Every row gives one point. Two turns around zero, p and q, are shown by what they do to some points. Write where each new point lands after one turn and then the other. Backwards means that the second turn is done in reverse. Each puzzle has new turns, and all numbers are rounded.

Turn p:
[ 17   2 -23] => [ 10  -3 -27]
[  3 -13  42] => [15 -4 41]
[-31  -9  -2] => [-30  -9   8]
[ 11  20 -18] => [  5  16 -24]
Turn q:
[  1  21 -10] => [ 0 22 -7]
[  5  17 -21] => [  8  21 -16]
[31 -1 -3] => [29  5  9]
[-37 -35  -4] => [-24 -40 -21]
[-23   0   6] => [-23  -5  -3]
[24 -1 32] => [10 -2 39]
Where do these land?
q, then p backwards: [-48  11  -1] => [-39   8 -29]
q, then p: [ 5  0 21] => [ 3  2 21]
q, then p: [21  8  0] => [19 13  2]
q, then p: [ 22 -19 -20] => [ 28 -14 -17]

Turn p:
[  0 -28   5   2   1   6] => [ -4 -25   4   6  -1  13]
[-13 -19  27  -4  25 -11] => [-12 -23  26  -5  25  -4]
[ 25  45  30  17 -29  35] => [ 32  48  34  13 -34  13]
[ 27   4 -45  17   7  -6] => [ 17   9 -47  22  11   2]
[-25   6  28 -47 -39  11] => [ -9  -4  28 -49 -44  -5]
[  4  27  21   9  20 -34] => [  8  16  19   5  28 -37]
[-20   7 -47  17  10  -6] => [-28  16 -42  11  12  -1]
[-12 -20  -8  26 -36 -10] => [-19 -15  -9  29 -32 -11]
[ 14 -22 -11 -37  40  14] => [ 15 -23 -12 -32  34  29]
Turn q:
[ -1   9 -26 -23  -6 -40] => [ 19  18 -31 -26 -14 -20]
[-16  19  23  43  10  39] => [-34   8  22  49  18  16]
[ 31 -18 -35 -29  48  19] => [ 22 -26 -30 -29  46  31]
[-30  25  11 -32 -21  10] => [-30  31   9 -25 -22  13]
[ 5  2 44  5 -1 -1] => [  0   7  42   4   6 -10]
[  2 -34  24   1   9 -37] => [ 12 -21  18 -13   6 -46]
[ -5 -18 -22  37 -29 -11] => [  3 -22 -18  33 -32 -16]
[ 14  15 -19  -3 -11  21] => [  8   6 -11   6  -8  32]
Where do these land?
p, then q: [-17  30  23 -19 -14 -17] => [  7  31  16 -26 -13 -21]
q, then p: [ 16 -14  27   1  23  24] => [  0 -15  32   1  26  20]
p, then q: [-14  43 -35  12 -10 -41] => [ 12  42 -48   3  -9 -30]
p, then q: [ 30 -30  28  -2 -45  22] => [ 20 -33  40  14 -39  15]
p, then q: [28 10  1 -1 34 -9] => [24  1 -3  1 39  4]
q, then p: [-13   3 -38   1  18  34] => [-28   8 -27  -1   7  38]
q, then p: [-22 -30  21 -34 -10 -17] => [ -6 -30  11 -39 -13 -25]
q, then p: [ -7 -13 -28  42   4   4] => [-20 -10 -26  40   4   4]

Turn p:
[  7  -5   0  13   2   7  20  -3 -30] => [ 16  -9  -3  -5   3  -6  10  -8 -32]
[  3  -5   7   0 -18  12   0 -24  -6] => [ -1 -12  -3   3 -25   5  -2 -17  -8]
[-24  18  18 -22  -8 -12  -6  35  33] => [-24  22  27  -7  -2  10  13  34  32]
[-16  11 -11  12  28  10  -8   6 -16] => [ -2  26  -5   5  27   5  -2 -10 -18]
[ 29  -1  14   1 -13  21  18 -10  14] => [ 15 -32  21  13 -13   6   7 -12   5]
[ -2  21 -29  -6 -13 -41 -26  -7  11] => [  9  33 -22   2 -16 -22 -22  15  31]
[ 10  -4  19  -1  -8 -19   3 -17  21] => [ -8 -17  15  -1 -17 -18 -16   3  14]
[ 13 -16  11  12 -14   4  -5   2   6] => [ -4 -23  -2  15  -9   3  -2  10  -4]
[-17   3 -16 -19  35  -1 -18  25 -24] => [  0  31 -15 -23  37  21  -6   7  -6]
[ -2 -22 -12   9   9  19  21  -7  -9] => [ -1 -19 -13  -1  15  -3  18 -22 -14]
Turn q:
[-38   0   8  14   4 -24  -4  15  15] => [-33  -8   6   3   8 -26   2  29  -1]
[ 48  -5  -7 -31 -14  -3  16 -16  -2] => [ 41  15  -3 -29  -6   4  10 -31  14]
[ 42 -15   9  -6  -6  26   9   3   7] => [ 43  -3   4   6 -23  14   9 -10  14]
[-11  19  16 -21 -12  15  -2   3  -5] => [-18   5   0 -11 -22  16 -13  -2  13]
[-30 -17  -4  13  13   0  -8 -13  -5] => [-19 -25   0   6  10  -3   1   3 -26]
[-26   4  18  10  19 -17   6   2 -10] => [-25  -2  25  -3  13   0  -1  19 -12]
[-11   7  -7 -22 -12  13  18   6   9] => [-11  -3 -17 -14  -8  13  12   0  22]
[-26  11  -6  44   2  -5   1  -1  -8] => [-31   6   5  35  18  -5   8   5 -15]
[ 38   2   0 -15 -13   6 -12 -18  14] => [ 30   2  -3  -5 -12  -8 -13 -31  16]
[ 24 -13 -10  -3 -14   0 -13  10 -16] => [ 25  18 -14   0 -13  -3  -1  -2 -15]
[-10   8 -16  16  34 -11 -11   8   0] => [ -3  -4  -2  13  35  -1 -16  19  -8]
Where do these land?
q, then p: [-15  20 -25  10 -32 -25 -19   1 -13] => [  4  52 -11  -6  -3 -25  -3  -7   0]
p, then q backwards: [ 27  -4 -26  34  12  10   7  15 -14] => [ 19 -23 -34  28  20   0  -7   1   4]
q, then p: [-27  33  25 -20   9  -7  12 -12  -2] => [-43  14  17 -12  -4  23   1  -8  12]
q, then p backwards: [  4  -5  19  21  -2  10 -30  16   8] => [ 18  11  13  26 -19 -13 -16  -7   7]
p, then q backwards: [ 14 -11 -23 -15  10  13 -10  -5 -21] => [ 14  -2 -29 -20   9  15  -4  -9  -8]
q, then p: [  0 -16  21   2   8 -15 -21  -4  12] => [ -7 -10  -5 -12  -9  -2 -20  27  -7]
q, then p: [ -1  12  23 -19  10  -2  23  16  18] => [-17 -12  24  -1   3  15  11  14  27]
q, then p: [ 26  -7   1 -12   3  15   5 -22  -5] => [ 12 -23   2   3 -13  10 -13 -22   2]
p, then q: [-22  -6  12  10 -18  -9  17  10   0] => [-19  13   3 -15  -3   1  23  15  -1]
q, then p backwards: [ -7 -14 -27 -12   1  11  16 -15  17] => [  5 -31 -22 -10   0  14  16   0   2]
